Each row of a before or after table is a point. The points were changed in one or more steps. Then noise was added and the rows were shuffled. The steps act on how far a point lies along the listed directions, d1 being the first. Write out the steps. A step turns or swaps two directions, mirrors them in a line or flattens them onto one, adds a multiple of one to another, or multiplies one. Angles are multiples of 10 degrees, from the lower direction toward the higher: turns from -170 to 170, lines from 10 to 170 but not 90. Use the fewest steps. Two steps may share a direction if one is a turn and the other turns, adds or multiplies; they go together, in the order done. Otherwise the lowest direction goes first.
In the rows, zero is written as 128.

Directions:
(1): [ 73 145]
(2): [145 183]
Before (9 x 2):
[[137 142]
 [124 134]
 [174  68]
 [109  75]
 [193  92]
 [168 176]
 [ 79 102]
 [151 149]
 [126  94]]
After, 9 rows:
[[108  76]
 [151  10]
 [134 139]
 [161 153]
 [173  23]
 [ 89 137]
 [129 138]
 [123  86]
 [145 135]]
Steps: add 1 times d1 to d2

Directions:
(1): [ 91  70 100 162]
(2): [173  84 178 143]
(3): [133  91 112  57]
(4): [185 128  72 144]
Before, 8 rows:
[[142  46 118 158]
 [176  91  69 173]
 [191  68  67 156]
 [152 130 110  65]
 [ 74 179 127  38]
 [105 165 123  88]
 [157 111 151 155]
 [155 127 122  88]]
After:
[[130  89 111 157]
 [122 180  79  52]
 [184 131  94  95]
 [ 71  49 191 134]
 [135 169  91  95]
 [146  69 111 141]
 [185 128  78  73]
 [156 115 156 156]]
Steps: add -1.5 times d1 to d4

Directions:
(1): [113 210 161 152  64 105 131 137]
(2): [164 106 122 212 130 104  74 160]
(3): [131 153 120 187 178 115 192  80]
Before, 12 rows:
[[ 89 207 143  39 128 137 239  71]
 [116  92 109 139 151 156  80 154]
 [106 179 132 176 145 142 178 103]
 [116  54 105  56 165 162 119 107]
 [ 91 149 125  42  96 157 150 120]
 [115 174 152 169 145 129 203 113]
 [122 132 110 130 103 131  97 162]
 [116 208 118 237 125  77 166  84]
 [164  82 105 133 142 152  46 170]
 [159  90  90 180 187 120  74 149]
 [160  77  95  67 124 133  96 126]
 [140  32 125  78 157 142 134 124]]
After, 12 rows:
[[104 144 166  70  78 151 129 169]
 [ 95 163 137  83  18 111  54 173]
 [171  99  96 199 186 139  92 133]
 [144  42 119 118 186 131 165 101]
 [ 93 150 144  80  79 164 106 157]
 [119 100 103 169 173 149 103 135]
 [ 85 196 147   7 108 144 216  88]
 [127 144 104 175 132 121 129 135]
 [156  79  95 148 165 127  50 167]
 [122  71  98 111 203 149 159  76]
 [102 168 115 115 146 139 205  78]
 [168  97  86 142 175 114 152  83]]
Steps: mirror d2 and d3 in the line at 170 degrees

Directions:
(1): [140 103 173 133 109 133 167  98 174 202  57]
(2): [192 230 118 147 112 173 133 115 125 118 101]
Before:
[[156 192 102 130 123 150 113 135 114  84 142]
 [142 151 150 145 107 155 143 114 137 142  97]
 [136 132 113 117 118 118 134 119 130 151 124]
 [113  77 147 117 133 100 125 127 135 122 127]
 [118  77 110 126 150 102 124 156 142 121 164]
 [ 87  77 143 103 130 111 149 119 149 123 124]
 [100 160  72 123 161 129  89 164  62  25 239]
 [197 198 144 140 107 163 137  94 150 150  85]
 [112  95 150 124 135 125 157 102 154 154 113]
 [ 96  33 148 114 135 135 156 114 152 176 126]
 [126 105 131 138 118 118 129 111 140 124 114]
 [ 96  89 119 103 140  79 106 151 119 103 169]]
After, 12 rows:
[[ 80   8 152 108 139 124 156 115 152 176 135]
 [ 97  77 153 119 137 114 157 102 151 155 120]
 [144 231  62 137 149 160  92 156  60  21 218]
 [ 84  66 147 100 133 107 150 123 148 124 127]
 [169 213 102 135 121 162 110 133 113  79 140]
 [131 126 114 115 119 114 134 121 132 148 122]
 [126  85 112 129 150 109 126 155 146 117 162]
 [111  73 144 117 134  97 125 130 133 124 129]
 [185 180 145 136 112 154 137  98 153 154  90]
 [135 135 150 141 108 145 142 115 138 144 100]
 [112 108 117 105 138  92 106 149 117  99 163]
 [121  95 132 137 118 113 129 111 140 123 118]]
Steps: add -0.5 times d1 to d2

Directions:
(1): [172 120 117  87  87 127 210  91 118 207 138 122]
(2): [164 169 100 161 150  41  81 116  85 177 107 136]
(3): [160 107 224 116 106  79 144 165  81  95 128  90]
(4): [146 158 152 167 145 199 139 112  95 140  36  93]
Before:
[[136 143 136 125 126 137 155 135 106 120 101 108]
 [ 81 121 129 147 152 100  75 157 162 100 153 142]
 [ 46 158   7 152 147 178  73  85 202 157 134 200]
 [135 138 106 133 157 145 122 136 111 124 121 119]
 [133 116 120 113 139  58 109 152 118 114 185 128]
 [154 149  79 141 141 174  99 126 137 147 102 156]
 [152 158 114 148 133  85  91 133  99 163 127 137]
 [153 119 168 135 117  82 112 140  96 127  83 103]
 [152 129 174 124 117 109 155 135  89 118  94 101]
 [144 113 184 127 114 120 149 145  87 125 118  86]
 [138 143 188 157 133 122 102 151  78  86 120  90]]
After, 11 rows:
[[119 129 192 144 126 160 117 153  98  69 129  90]
 [144 100 186 120 108 110 131 150 109 108  87  98]
 [137 118 180 110 108 142 171 135 111 103  99 100]
 [129 139 130 124 122 151 158 132 112 115 102 111]
 [167 156  90 147 142 141  89 131 116 152  96 154]
 [138 136 112 134 159 132 120 138 109 122 116 117]
 [ 86 186   9 176 161  89  38  84 150 190 115 195]
 [161 144 153 138 124  75 106 147  88 141 132 120]
 [125 101 181 115 111 154 166 142 110 111 131  88]
 [ 85 120 135 149 152  96  74 159 156 102 151 138]
 [131 107 138 105 133  70 123 159 123 100 187 122]]
Steps: turn d2 and d3 by 40 degrees

Directions:
(1): [185 106  78 138 224 113 143 140 185 151 131 122 183 106 196  98 101 116]
(2): [145  95  87 125  46 123 161 224 121 204 122  84 122 152 163 149 129 131]
(3): [ 86  84 111  64 124 135 108  99 191 156 199 187 116 202 150 133 164 122]
(4): [ 46  80 184 150 150 105 151 158 169 146  54 170 129 118 139 136 101 197]
(5): [111 125  55 100 163  39  99 133 132  99 124  73  76 117 104 140 174 193]
Before, 12 rows:
[[ 85  71 124 130  69 128 151 208 157 182  93 128 129 137 160 142 161 154]
 [174 118  48 108  73 140 120 159 129 198 218  81 121 170 143 151 171  90]
 [203 160  39 137  76  71 125 200  81 106 132   8  94 109 109 159 161 106]
 [105  98 105 134  61  79 139 210 110 167 118  79  85 133 123 182 135 195]
 [ 96 125 113 123 110  81 110 144 107  90 121 112  70 133 107 131 147 165]
 [107 137 110 159  95  75 136 158  60 140  70  63  77  94  97 170 132 155]
 [155 115 124 126 219 183 108  88 181 149 172 178 158 136 159 105 121  89]
 [101 161 165 102 102 185 138  63 106 127 170 177 126 147 132 135 133  57]
 [154 134 118 119  76 166 113 117 109 134 181 133 107 153 111 148 133  72]
 [153 105  81  74  47 148 102 170 125 183 178  90  99 178 153 174 158  97]
 [113 146  91  88  38 102 114 144  75 142 129 103  87 166  88 160 181 155]
 [196 188 111 164 215 122 131 100 146  92  90  98 184  64 138 110 113  83]]
After, 12 rows:
[[173  95  62  76  83 142 108 175 148 192 179  88 119 172 179 163 150  92]
 [124 214 174 152  95 140 113  85  73  61  87 105 115  92  52 149 148  97]
 [184 122  91 125 126 159 121 124 138 146 184 130 135 141 147 132 118  65]
 [186 117  28 100 162  84 133 158 148 172 133  96 157 137 175 122 145 139]
 [151 120  71 167 166  66 146 164 103 157  74  60 119  76 150 147 112 145]
 [ 87 143 180 114 106 200  92  75 114 122 168 184  93 161  78 140 151 103]
 [138 148 133 110 164 175 148  70 142 143 171 174 162 133 174 115 116  48]
 [ 94  67 116 129  82 125 154 209 165 184  92 128 137 136 170 137 157 153]
 [140  84  73 140 119  70 149 215 145 181 119  76 118 119 165 161 116 187]
 [133 110  82 128 174  70 121 153 144 105 123 108 106 116 152 110 129 157]
 [168 121  55 107  59 143 119 157 121 196 218  82 114 175 134 155 173  92]
 [212 156  30 140  89  67 128 200  88 109 132   8 103 105 119 155 157 105]]
Steps: multiply d1 by -1

Directions:
(1): [120 126 148 136 116  99  75 160  99  73 106 166  99  49 148 133 128  93
  50 185 147  41 181 133]
(2): [211 125  88 126 158 117 102 175 155 145 194  93 171 186 137 120 131  56
 118  84 143  45 141  89]
(3): [ 71  37 125 117 120  66 183 185 172 142 128 119 167  69 165 193 117 109
 140 111 144 120  67 109]
(4): [150 184  96 178  67 123 126 152 103 187 136 137 167  96 217 112  86  86
 124 171 115 203 144  82]
(5): [149  69  81 200 177 116  64 108 139  57  89 196 141 157 146  97 134 105
 132 136 108 166  54 118]
(6): [163 157 197 176 153 100  97 165  93 129  87  32  90 150 160 177 134 147
  67  96 139 157  70 142]
Before:
[[109 110 126  84  87 123 150 127 144 129 126 127 140  96 124 119 114 126
  143 124 142  89 149 136]
 [ 95 107 140 128 132  95  92 149 112  77 100 151 114  93 147 136 130 129
   81 152 121 120 116 154]
 [ 29 114  69  58  54 119 174 111 168 127 168 230 176  67 114  95 105 105
  220 188 128 136 213 109]
 [153 132 107 201 123 104  92 131 104  92  63 157 131 134 183 103 116 126
  119 174 117 212  74 104]
 [108 109 162 115 102 115 148 136 123 132 132 136 148  89 123 144 134 147
  108 132 144 146 137 138]
 [177 133 133 126 141 126 105 166 141 124 166  67 121 132 126 138 137  95
   67 103 162  38 177 106]
 [ 54  87 145  82 111 130 133 122 132 118 121 198 110  54 103 137 125 124
  122 146 125  81 176 124]
 [132 107 148 144 118  93  87 185 112 111 134 126 117  78 197 158 125  79
   66 148 151  68 158 119]
 [158 157 143 152 140 133 109 122  89 115 114  93 121 138 122 113 131 141
  113 141 114 138 128 124]
 [ 90  97 176 122 145 111 103 132 131  98  99 139 123 111 132 151 133 146
  100 109 150 124  96 146]
 [101 122 159 119 145  88 139 137 124 156 115 100 115  99 121 161 148 130
  115 126 147 119 124 134]
 [121 114 121 155 143 132  67  83 121  72 105 220  86 125 103  77 153 117
  120 159  84 130 140 143]
 [173  90  97 156 132 100  89 168 137 120 171 112 171 123 169 153 126  75
   88 128 147  81 106  81]]
After (13 x 24):
[[132 101 125 136 139 100 121 154 119 105 130 112 154  95 139 135 122 108
  115 145 125  92 120 104]
 [119 122  92  90 136 135  99 116 129  91 150 178 136 140 106  79 131 115
  124 140 109  95 160 146]
 [137  57  93 120 169 108 120 125 186 115 164 168 143 169  92 113 159  93
  161  85 103  89  97 115]
 [133 150 128 101  86 151 146 100 131 150 125 108 138 138 117  95 112 148
  158 115 128 140 144 139]
 [ 47  97 135 103  79 128 178 123 142 127 121 148 117  30 124 150 124 164
  122 162 141 137 163 124]
 [180  94  84 182 164  99  65 137 128  51  91 180 140 157 156  93 133  88
  114 158 131 120  87 101]
 [143 194  83 115 113 158 150  89 159 187 182 101 172 245 113  84 116 142
  248  84 108 248 131 108]
 [121 138 154  98 141 149  86 108 121 107 135 162 124 140 104 104 133 135
  107 121 146  82 168 141]
 [159 152 141 118 111 143 117 117 116 136 162 142 146 133 109 101 135 132
  106 130 136 142 171 129]
 [126 145 109  78 124 182 143  89 145 176 176 161 138 168  76  90 128 129
  179  95 110 122 181 109]
 [ 75  98 125 139 104 141 120  77 106  90 104 187 121  71 132 130 132 172
  126 186 116 173 115 133]
 [ 80 109 100 112  95 153 123  97 123 112 136 225 120  80 148  89 123 119
  142 183 117 130 195 130]
 [120 162 139 116 138 116 116 110 105 152 129 132 105 111 110 114 150 121
  112 149 137 107 176 138]]
Steps: turn d1 and d6 by -80 degrees; turn d2 and d3 by 150 degrees; turn d4 and d5 by 30 degrees

Directions:
(1): [107 131  81  95  82 110 133 201  88 192 129 148 118 151  60 150 107  66
  96 103 154 182 130 142  74 158  63  94 175  65 117  52  94 157 135 140
 111 118  76  95 190 114  73 113 121 114 121 109]
(2): [ 68 106 111 174 180 102 120 128  94 153  69 104 129 122 156 194 128 150
 159  83 180 148 172 171 159 115 140 109 159 124  95 120 127  84 110 185
 110  98 212 148 154 107 141   7 174 167 127 120]
Before, 9 rows:
[[102 115  90 101 114 114 130 180  93 168 115 132 120 134  89 152 123  91
  111 112 158 155 129 140  94 130  82  98 165  70 110  75  94 148 138 147
  119 119  95 119 166 113  77  98 134 117 124 122]
 [171 139 137  77 106 148 135 124 144 115 161 152 118 129 107  97 143 118
   99 149  88 124  96  97 104 128 101 139 114 134 143 136 120 166 137  78
  140 160  82 108 126 128 114 203  99 101 129 138]
 [157 119 155 117 117 138 128 104 149 119 159 131 127 130 125 110 135 140
  130 141 104 115 110  98 137 132 141 146 112 138 142 148 142 112 148  94
  137 124 114 124  99 147 137 164 116 117 133 143]
 [162 147 133 102  97 135 136 127 145 121 153 146 131 131 111 101 127 113
  109 146 109 124 109 101 124 129 106 130 117 120 136 117 130 150 129  89
  134 140  97 117 129 125 111 171 112 109 125 130]
 [164 136 149  86  81 157 131 151 149  99 179 145 141 137  94  83 126 104
  100 149  75 104  90 100  98 138 109 149 109 127 144 122 136 165 154  90
  154 147  55 108 120 156 126 220  88  84 145 134]
 [120 126 125 138 127 115 122 139 108 135 122 128 127 131 132 131 126 133
  130 110 125 146 130 124 124 124 133 110 142 117 115 121 140 116 122 134
  132 116 139 113 141 117 141 114 137 136 136 133]
 [168 147 135  86  78 134 130 146 140 117 168 154 127 144 117  97 128 102
  113 162  95 121  91 102 101 137 103 143 118 130 144 130 128 151 138  89
  143 154  64 105 117 146 116 207  99  96 132 127]
 [194 145 160 101  91 161 124  95 171  81 184 157 134 122 129  54 140 134
  115 167  77 103  97  79 121 136 131 162  82 154 159 154 150 156 143  81
  157 174  59 131  97 157 135 249  87  89 138 121]
 [121 138 100 121 119 118 124 164 111 160 126 128 128 142  97 149 109 117
  125  98 136 152 129 151 116 138 104 117 159  94 106 102 117 135 130 135
  119 131 116 116 163 124  99 103 138 117 126 125]]
After:
[[118 132 109 117 113 114 131 151 110 158 119 137 128 134 105 147 121 105
  115 111 149 152 135 131 125 128  92 108 152  99 113  86 118 132 121 126
  117 121 127 118 168 107 102  97 137 128 123 122]
 [ 88 117  99 108 103 118 124 203  86 166 120 133 135 149  76 166 112  84
  108  86 147 162 134 154  91 145  75 104 174  78 101  59 111 139 138 157
  123 110 106 105 188 125  98  88 130 115 138 110]
 [128 128 137 141 132 122 122 124 121 116 126 125 131 127 145 119 130 145
  135 119 113 131 123 117 132 118 145 121 129 135 121 138 146 113 121 125
  137 120 141 117 122 122 152 129 136 137 140 138]
 [102 132  94 110 101 101 121 184  88 175 116 143 124 151 105 167 115  88
  124 108 157 170 134 146 101 141  80 107 169  91 108  85 109 125 123 146
  118 121 109 104 173 122  99  90 137 125 129 108]
 [117 130 125 154 161 122 119 117 127 127 109 106 136 124 146 152 123 161
  155 101 134 122 140 154 159 117 151 132 140 131 103 147 138 107 119 141
  124 130 172 143 130 126 136  81 154 137 131 134]
 [119 133  86  97  71 118 126 190  92 184 139 164 120 147  62 133 112  72
   96 100 152 189 134 129  76 167  57 105 163  67 119  48 103 157 138 140
  122 140  57 104 198 121  72 139 112 102 128  91]
 [138 118 125 105  98 124 131 147 122 158 152 138 121 143  91 133 124 107
  117 122 125 151 118 115 112 149 104 125 144 100 129 101 122 120 149 107
  125 113  96 108 140 136 105 140 118 115 128 131]
 [ 88 100 126 152 184 119 123 113 114 119  83 102 131 111 167 164 144 159
  158 112 162 112 150 148 162  96 148 120 136 127 104 144 125 100 122 168
  126 111 189 160 119 114 136  51 166 148 129 138]
 [111 120  94  94 121 118 131 167  92 170 113 142 112 137  89 162 130  98
  105  97 145 173 132 140 100 132  76 104 167  96 110  85  98 147 128 130
  114 130 122 104 181 104  91  98 132 124 124 123]]
Steps: turn d1 and d2 by 100 degrees

Directions:
(1): [ 95 190 168 122  84 205 132 131  90 189 146  96  84 120  30  46 149  75
 123 169  95 119  99 170 118 136 109 211 100 179 133 133 151 131 206 108
 122 100 136 115 182 100  68 156  89 157 132 173 148 126 154 122  94  44
 121 134 175 163 151 180 140 229 147 153]
(2): [ 88 133 102 113 154 127 174 120 121 108 162 105 186 104 192 137 180 107
 196 152 101 163  79 128 111  82 168  90 188 178 140 191 163  48 118 127
 149 124 138  84 201 175 150 128 130 224  87 106 126  87 147 115  42 120
 110 126 229 131 187 103 166  84  54 136]
Before, 12 rows:
[[ 80 123  97 121 150 134 170 120 121 102 153 125 179  93 185 147 170 121
  192 144 113 161  85 136 115  93 161  79 170 165 125 192 173  71 100 140
  131 130 146  90 210 178 136 125 146 213  90 117 114  88 149 130  33 116
  115 128 228 135 182 102 173  83  66 131]
 [133  86 103 142 159  74 139 128 135  99 104 146 144 126 172 149 113 165
  112 107 150 139 146  96 136 124 134  75 162  76 122 129 125 130  87 156
  132 152 109 138 120 147 154 126 141 106 139  97 123 136  97 136 151 150
  127 121  98 101 105 115 110  59 140 108]
 [109 179 205 110  76 216 113 126 102 171 132 116  73 113  24  30 133  95
  110 163 108 102 107 176 136 151 113 205  80 168 124 132 137 154 200 117
  129  97 154 133 151  73  69 135  71 120 136 191 147 139 131 112 121  42
  131 134 149 135 128 187 114 242 152 134]
 [165  83 104 141 143  87 117 131 126 115 108 164 157 132 173 183 104 164
  116 121 164 118 168 121 134 162 125 107 110  68 125 101 106 148 100 144
  116 143 131 169  79 130 155 118 155  94 132 128 114 147 108 141 162 166
  149 128  65 121  81 129 112  86 149 121]
 [146  94  96 124 166  75 127 128 138 109 144 144 173 125 180 153 122 162
  137 113 144 133 145 101 135 114 133  74 121 127 120 131 125 111  71 122
  131 146 127 128 109 160 155 107 139 125 114  85 120 139 104 131 135 175
  142 109 111 101 112  69 139  73 103 121]
 [117 130 107 120 130 116 143 141 129 101 137 140 144 101 148 153 121 126
  143 113  96 129 116 124  98 125 142 114 142 147 150 135 142 118 125 119
  145 127 139 122 130 138 133 130 134 158 130 117 125 117 140 123 100 126
  110 125 152 127 131 108 114 124  96 135]
 [153 119 124 144 116 117 110 144 140 132  94 123 111 127 115 110 109 151
  108 101 147 122 143 121 144 123 133 116 112 116 107 107 125 159 128 129
  129 127 131 141  94 116 137 110 144  61 155 119 133 152 127 144 178 135
  121 120  70 102 105 124 118 131 143 121]
 [165  85 100 125 142  92 123 117 146 109 118 148 132 150 150 166 102 176
  107  95 155 117 162 104 131 139 127  99 122  64 122  85 100 153  89 138
  113 141 123 160  59 131 153 116 142  80 127 109 115 147 118 142 168 180
  134 128  46  90  93  98 114  94 141 105]
 [135 110 116 132 129 123 123 123 138 142 107 136 151 138 142 155 112 146
  118 114 140 127 138 120 150 152 129  96 132 103 115 101 120 146 116 148
  131 151 130 147 104 137 141 118 152  98 113 118 104 160 113 132 178 171
  128 117  57 117 103 114 106  98 133 102]
 [170  97 105 136 157  91 126 133 143  96 100 161 110 137 163 191 107 167
  107 101 165 138 157 106 134 139 113 111 102  85 128  98 106 172 101 140
  132 138 107 157  64 116 148 120 149  98 132 116 112 142 111 121 174 180
  136 129  76 103 102  95 122  86 143 130]
 [101 185 164 123 104 221 124 124 110 190 146 114  75 135  14  52 131  87
   97 163  98 100 100 172 122 142  85 219 102 156 118 121 138 143 190  96
  113 108 146 134 141 109  74 152  86 126 139 163 159 137 165 136 114  51
  127 146 150 158 122 181 113 228 169 153]
 [148 110 125 129 141 105 122 117 155 114 118 121 123 133 131 164 130 143
  117 108 134 137 117 113 132 117 143 128 103 135 125 121 115 142 116 122
  131 128 127 118  99 122 143 119 143 121 124 126 130 131 120 155 140 136
  125 126 111 116 108 123 110 109 133 119]]
After (12 x 64):
[[128 156 148 124 112 153 112 135 103 180 149 122 104 127  54  67 121 117
  103 144 121 110 136 144 133 142  96 174  68 157 120 108 134 149 153 101
  116 118 130 133 132 111  85 136  99 113 136 139 141 153 123 130 138  94
  143 116 115 136 111 133 135 192 154 143]
 [102 151 147 137 110 157 138 132  94 167 121 115  91 120  62  61 130 111
  101 149 117 126 119 140 127 137 111 167 127 125 127 129 146 140 172 135
  122 124 116 128 171 114  88 157 100 128 147 146 143 139 122 132 121  62
  120 127 139 138 123 172 120 171 166 133]
 [111 150 124 131 115 151 143 140 118 145 126  94 131 107 116  80 153 114
  153 135 114 143  96 140 127  95 152 126 140 172 117 154 158 106 154 120
  139 111 141 105 168 136 126 121 129 139 129 124 140 123 151 132 105  93
  107 120 160 119 155 129 148 144 101 138]
 [126  85  79 122 199  90 153 113 169  73 143 148 194 130 228 197 137 160
  158 114 132 143 109 101 124  92 150  50 196 111 118 163 126  74  51 129
  140 151 142 121 109 193 193 104 153 154 100  70 124 107 136 135 102 185
  124 134 153 104 131  76 124  24  77 117]
 [160 100 133 149 115 115  86 133 141 122  87 173  87 138  94 151  72 171
   71  90 171 100 180 124 148 174  93 126  69  63 103  77 104 213  99 146
   95 143 126 173  66 100 111 119 153  34 164 146 110 162 109 156 195 153
  149 131  35 121  71 134 101 136 194 111]
 [129 135 139 127 125 137 128 117 138 137 129 105 112 125  99 131 145 117
  123 128 116 137  99 131 126 115 139 158  97 162 127 130 130 133 146 114
  130 117 131 107 129 116 122 131 128 144 120 143 138 125 133 151 116 101
  121 129 143 131 125 141 119 144 132 130]
 [135 129 121 127 115 119 121 145 130 113 121 149 113 113 112 145  96 134
  110 104 107 111 139 125 106 150 122 136 112 125 144 104 126 157 133 118
  135 128 135 144  96 113 119 133 133 112 151 129 127 138 131 128 141 128
  119 126 105 127 104 124  96 149 134 133]
 [109 154 136 127 106 173 144 130  81 173 145 119 135 111  95  97 151  94
  142 179 115 125 112 168 115 150 123 181 106 149 138 136 149 114 183 121
  120 109 145 135 173 121  99 149 114 172 115 168 136 126 145 129  84  70
  133 134 165 160 135 174 144 177 136 152]
 [102 164 135 110 102 187 153 116  95 173 159  96 109 126  66  70 156 100
  138 159  99 125 100 156 110 124 125 180 120 153 136 128 148 113 179 114
  117 105 137 120 165 122  92 151  95 168 110 153 140 122 160 128  79  73
  115 133 159 134 153 147 150 193 123 141]
 [114 170 138 122 120 179 153 132  96 155 138 114  88 116  83 101 155  96
  134 160 113 147 100 154 114 127 110 188  99 166 139 135 149 138 185 118
  136 104 121 120 160 107  89 153 107 176 117 156 133 120 149 107  95  82
  121 133 178 144 158 142 155 181 129 162]
 [132  75 114 108 174  81 146 115 163  49 129 150 200 106 249 180 142 169
  178 113 144 148 115 103 139  98 180  28 180 124 124 178 128  79  57 151
  159 142 150 117 121 162 193  85 139 155  93  95 111 107 103 110 106 179
  126 122 156  77 140  75 126  30  53  97]
 [ 96 159 138 123 106 179 142 122 108 181 133 105 138 123  92  97 145 100
  138 153 106 134  99 152 136 141 127 145 132 158 124 126 150 121 172 132
  133 128 141 120 170 132 104 138 125 153 102 144 118 145 139 124 124 105
  116 121 127 144 142 143 127 158 120 123]]
Steps: turn d1 and d2 by 160 degrees
